Rows are points. A path goes straight from each point to the next, and from the last back to the first. The post is the endless flat space through its rows: a point in 2 columns, a line in 3, a plane in 4, and so on, so that a path can go around it. Count how often the path circles the post. Going back the other way cancels.
(in the rows, 128 means zero)

Post:
[[133 145 170]
 [105 115  73]]
Path (9 x 3):
[[ 53 144 117]
 [121 167  93]
 [138 130  85]
 [139  89  92]
 [ 65  86  88]
 [ 68 152 116]
 [ 98 164  89]
 [154 176 189]
 [ 68 181 130]]
Times around: 1

Post (5 x 6):
[[104 110 131 131 144 129]
 [182 139 113 113 108  89]
 [135 152  60 152  76 122]
 [165 116 107  87 151 153]
 [ 62 115 230  82  81 139]]
Path (26 x 6):
[[114 102 149 116  76 161]
 [108 135 134 180 142 164]
 [173 202 122  92 143 127]
 [224 189  75  71 190 140]
 [140 157 120  89  87  98]
 [145 112  89  75 116 129]
 [130  54 154  64  74 201]
 [138  97 195 130 131 165]
 [138 151 217  93 113  89]
 [161 172  82  50 130 174]
 [ 90  95 116  90 132  82]
 [157  69 140  63  94 135]
 [183  52 154  54 136 129]
 [176 102 123  85  64 127]
 [135 102 164 119  68 150]
 [ 94  87  92 112  81 148]
 [ 97 103  94 172 115  56]
 [162 102 101 139 107  88]
 [136 123 151 103 113 178]
 [ 99 170 171 107  86 146]
 [ 57 151 154  77 128 159]
 [146 121 122  91 143  79]
 [182  87 132  67 129 126]
 [104 111 191 129  65 117]
 [ 56  94  79 177 102 159]
 [124  78 108 129  98  87]]
Times around: 3

Post, 10 rows:
[[157 127 148 149  98 122  73 116 168 104 138]
 [136 186 130 124 109 158 103 163 139 161 125]
 [145 197 188 151 112 170 187  95  62  94 156]
 [128 127  76 169 183 127  89 162 169  37 139]
 [114 118  62 129 107 144 120 127 141  96 129]
 [ 75  85 135 106 136 102 132 133 120  77 113]
 [122 129 126 108 141 156 121 111 125 141 147]
 [122 151 136 200 105 114  91 102 189 137 130]
 [ 92  90 132 130 118 133 115 167  84 113 157]
 [ 82  95 114 134 163  37 115 183  48  99 159]]
Path:
[[ 54 169 121 111 155 122 112 141 126 106 138]
 [103 170 168 169  68 127 172 130  80  76 143]
 [162 207  79 106 156  77 177 133  61 152 172]
 [216 233 128  71 124 136 150  67 111 132 193]
 [120 121 101 148 145 102  42 111 164  76 159]
 [100  72 137 123  68 238  74 181 111  39 125]
 [137 160 147 121 154 151 159 153  53  96 124]
 [109  81 148 175 133 116 101 134 145 133 139]
 [171 160 177 102 116 163 144 146  87  91 168]
 [146 132 120  98  90 132 100 107 125 104 195]
 [138 117 172  89 138 128 100 129  78  84 168]
 [116 166  69 134 103 150 131  56 179 142 148]
 [137 168 122 134  59 136 136 153 168 108 145]
 [119 139 135 161 168  68 130 156 119 169 140]
 [120 119 127 152 146 144 132 157 120  84 115]
 [129 145 155 170 166 139  97  89 151 158 150]
 [122 249 132 143 149 134 118 161 100 100 141]
 [107 162 158 120 134 136 164 103 108  78 159]
 [127  83 124 188 138  30 128 110  65 117 219]
 [144 105 121 139  88 151 100 172 202 137 102]
 [143 200  96 221 116 110 147 108 101 145 135]
 [ 67  86 139 137 187 197  82 209  64 149 166]
 [108 119 117 137 109 135 118  73  96  49 181]
 [ 85 193 111 132 111 125 116 102 143 119 141]
 [144 104  55 107 135 151  44 173 157  79 138]
 [123  81 140  72 116 141  87 154 111 115 111]
 [114 109 135 175 109 116 187 111  71 146 134]
 [148  91 188 115 103 190 128 116 179  90 131]
 [160 116  87 183 161 116 117 122 142  69 119]
 [129  97 102 152 154 142 101 166 130 121 171]
 [147 192 112 170 127 129 159  88 143  88 152]
 [ 97 156 117  61 142 135 109 143 142  67 118]
 [ 61 107 122 126  98 152  77 133 153  72 116]]
Times around: 0
